Each row is a point. Any point is a mix of the corners, with weights that add up to 1. It lies inside the corners' shape when no weight is negative. Say inside or outside, and name the corners with a negative weight.

Corners:
(1): [-48  19  22]
(2): [55 32 -7]
(3): [ -9 -35  42]
(4): [ 28 -19 -65]
Points:
[-26 -21  15] -> outside (2)
[ 18  -8 -42] -> inside
[ 22 -17 -48] -> inside
[-25   6  50] -> outside (4)
[-35 -12   7] -> outside (2)
[  0 -17  18] -> inside
[30  5 -4] -> inside
[ 21 -14 -50] -> inside
[  6 -24  -2] -> inside

Corners:
(1): [ 11 -53 -47  -8  14  43 -17 -60 -34   1 -22]
(2): [  6  16 -11  46  12 -76 -29 -31 -37  28  15]
(3): [ -2 -74 -44 -51  10  57 -24  -1  29 -69  29]
(4): [  9 -36   3 -68 -26  67 -49 -14 -16 -33  34]
(5): [-52  39 -26  29   9 -16  -6 -16 -16  36  -8]
(6): [ 37  37   1  -9  28  20 -27 -64  27 -21   3]
(7): [ 25 -16 -19 -24   8  20 -21 -15 -19 -60 -57]
(8): [ -2  49   1  14  67 -41  16  18 -33  74  29]
(9): [ 31 -58 -50 -17 -40  45 -36  29  35  34   6]
(10): [ 32 -43 -10 -24 -64  27  50  17  32  13  58]
(11): [  5  19   8  78  15   1   5  32 -45  60  37]
(12): [  6 -33  57   7  -1  10   8  -9  41  29   8]
Points:
[ 8 -6  5 11 12  3 -2  4 -1 33 17] -> inside
[  2  16 -19   7  27  -1   1 -19 -30   6  38] -> outside (7, 9, 12)
[  6 -17 -14   8 -10  -3 -24 -25  -8  -2   9] -> outside (8)
[  6 -18  -4 -21  -9  27 -28 -11 -13  -4  22] -> inside
[  3   0 -11   5  25   6 -21 -23 -14  10  -6] -> outside (10)
[  3 -24 -19  -3  -8  21 -16 -11   2   3  20] -> outside (7, 8)
[ -2  -4 -28   2  -5   8 -12 -12 -10  23  39] -> outside (7, 12)
[ 14 -36 -13  -9  -3  22  -9  11  -2   7  16] -> outside (5, 6)

Corners:
(1): [ 48  52 -19  13  52  40 -38  -4 -36  67 -25  68  29  80  25  37   3  24
 -17  37]
(2): [ 10   2 -14  -6  15 -25  35 -13  -6  -1 -28 -26  26 -18  30  23 -22 -32
  -1  26]
(3): [-27  64 -36  10 -31  40 -24   3 -49  52  10   5  54  37  -6  24  52   9
  12   8]
(4): [-20  15  -3  50  49 -64  21   5   1  12   4 -11   3   4 -39  42 -22  39
  11  36]
(5): [ -3  -5  -3 -12 -26 -11  26  18   6  27  26   1  15  -7   4 -67 -26  17
 -32 -12]
(6): [  1  51   5  24  11 -72  15  14  24 -35  21  24 -25  72  23  47 -20  -4
  45  47]
(7): [ 43  52 -52  23  42 -40  -6  31  29  11   8  22   2  17 -15  10  13 -20
  24  35]
(8): [ 37  17 -12  56   0 -29 -28  32 -19 -35  36   6 -33  31 -30  65  20 -27
  28 -53]
(9): [ 15   1   5  24 -48  50  10   3  41  62  39 -58 -12 -57  51 -16 -11   0
   5 -37]
(10): [-25 -20  17  27  22 -18   5 -78  22  45  -2 -43  21 -10  62 -97 -31 -19
 -23  -4]
(11): [ -3   9 -19  31   7  35   9 -24 -37  46  24  70  16   3  46  24  31  28
  37   2]
(12): [-65  -5 -19 -19  35   9  26 -13  -4  33  30 -48  -9   7  83 -40 -16 -27
 -40  -1]
(13): [  5  13 -33 -27 -17   0 -66 -18 -24  50  -1  57   4  14  40   9  25  26
 -11  17]
(14): [-49 -22  35   9  13 -18  -6  34 -19  29 -12 -48  34 -21  56 -41 -15  12
  18 -19]
(15): [ 11 -19  37  -6  10   6  -4  19  -6   2  39 -48  -2 -51  28 -26   4 -50
 -18  55]
(16): [ 22 -24 -24  26  23  22  -1  11  17 -39   8 -52 -17  -7  46  -7 -34   8
  23  10]
(17): [-35 -56   4  -8 -35  36   2   5  10  24  17 -13  12 -28  12 -31 -51 -57
  21 -14]
(18): [-39  -8  -1  14  -3   6  -7 -20  45  -1  -2  13  52 -24  36 -11 -21   4
 -38  -1]
(19): [  6  46 -56 102   1 -36  14  38 -15  13 -31   6 -11  40  16  64  20  10
   6  59]
(20): [-40  10  41 -23   1  27  -6  -1  -6  -2 -16 -11 -30 -46  -6 -69  -7 -25
 -22 -23]
(21): [-20 -46  25 -11   0  10  27  -8  23  47  -8 -29   8  19  22 -29  45  12
  17   3]
Points:
[-32  -7 -12   1  -9  11   4  17   1  27  16 -14   6 -21  21 -20   1   4
  -4   6] -> outside (1, 2, 6, 8, 10)
[-15   2  -4   8  11  -6   3   6   7  11   8 -25   1   4  29 -12 -13 -10
  -5   9] -> outside (11)
[ -1 -15   8   0  15   4   0  -4  13   9  12 -14  -1 -15  32 -21 -22  -8
   0   1] -> outside (3, 19)
[ -6  -7   3  28 -15 -13   2   1  16 -21   2 -41  -9 -15  15  15 -15 -19
   3  20] -> outside (1, 5, 7, 11, 12, 14)
